Every row gives one point. Before rounding, the points of a table are all equally far from one centre. They may lie mostly on one side of it. Where is the centre, to within rounding?
In the rows, zero is written as 128.

Points (6 x 3):
[[115 145  64]
 [168 136  81]
 [138 121  58]
 [109 176 122]
 [123  90  61]
 [169 154 132]]
Centre: [122 115 118]

Points:
[[130 144 152 215 119 112]
 [138 122 159 191 109 122]
 [126 176 114 180 117 111]
 [141 168 149 203 146 110]
 [137 135 143 207  86 152]
 [157 142 152 228 145 144]
 [113 145 155 204 126 106]
 [119 169 147 185 100 118]
 [126 156 184 177 127 128]
 [126 124  92 185 115 121]
 [143 154 175 165 116 134]
 [ 97 167 110 200 139 110]]
Centre: [121 146 131 184 140 158]

Points:
[[168  89 115  53 182 153 161 125]
 [184 116 101  78 139 109 171 108]
 [176 136 119  57 193 135 102 129]
 [193 141  91 107 150 176 164 128]
 [174 124  83  91 129 127 132 108]
 [170  96  87  76 143 128 153 121]
 [173 105  97  72 138 156 135 100]
 [171 112  79  79 144 136 183 114]
 [140  94  90  71 108 144 151 127]
 [185 118  88  57 154 112 164 141]
 [158 102 122  79 196 128 160  96]
 [179  96 119  71 193 146 157 124]
 [154 124  77 106 148 113 162 103]]
Centre: [133 155 134  77 151 145 157 138]

Points (16 x 11):
[[100  71 110 167 149  97  86 119 101 139 191]
 [136  71 144 162  92  94  89 148 132  99 175]
 [159  91 119 178  91 106  73 108  98 115 192]
 [148  89 135 207 107 108  95 140 110 108 184]
 [156 101  89 172  86  96  71 119 119  90 184]
 [173 125 149 190 113 137  78 152 131 104 154]
 [107  95 111 172 144 121  52 157  93  97 181]
 [150  89 101 174 106 113  80 170 112  86 139]
 [159  87 147 189 126 104 115 143 126 119 182]
 [137 108 122 158 152  95 101 178  88  82 167]
 [147  93 114 171  92  93  84 144 121  77 192]
 [160 110 124 196 106 110  64 140  78 121 183]
 [158 113 140 193  83  86 118 132  95 147 171]
 [175  93  89 157 115  72 102 135 107 118 179]
 [155 133 111 167 144 140  71 152  96  90 202]
 [125  96 127 203 102 139  97  99 108 143 186]]
Centre: [120 135 115 148 116 113  96 136 118 130 161]

Points (19 x 14):
[[167 157 124  91 101  94 187 143 123 121 143  57 138  71]
 [183 188 133 149 103 111 205 142 112  99 198  85 131  90]
 [151 165 110 119 120  87 186 107  76  82 139 117 126  96]
 [170 157 175 116 130  92 195 161 123  92 131 111 160 106]
 [153 192 168 128 101 113 190 114  90  75 147 109 112  83]
 [133 177 123 134 119 110 202  95 134 117 142 108 125  77]
 [180 184 162 149 144 108 177 135 115  79 142 106 133  79]
 [162 159 149 159 140 120 189 148 116  77 152  64 153  96]
 [168 175 165 148 136 113 181 138 100  89 160 109 143  76]
 [165 155 164 125  97 122 185 156  98  50 141 100 141  85]
 [176 150 168 125  90 111 176 118 106  77 178 118 139  68]
 [117 155 156 131 146 119 167 141  93  63 146 100 125  66]
 [134 158 116 133  98 112 200 129  82  64 175 107 143  94]
 [163 173 123 141 126  78 176 129  84  93 168  97 116  77]
 [168 145 149 127 108  80 201  94 118 122 166 113 121  84]
 [170 145 124 116 133 107 201 134 102  73 155 110 143  54]
 [160 153 140 147 106  88 210 120 110  97 161 113 123  77]
 [149 205 149 112 104 126 198 118  99 120 155  90 127  80]
 [192 153 135 155 145 121 204 115 132  84 143 112 133  81]]
Centre: [156 152 132  90 132 129 170 137 141  85 177  99  98 129]
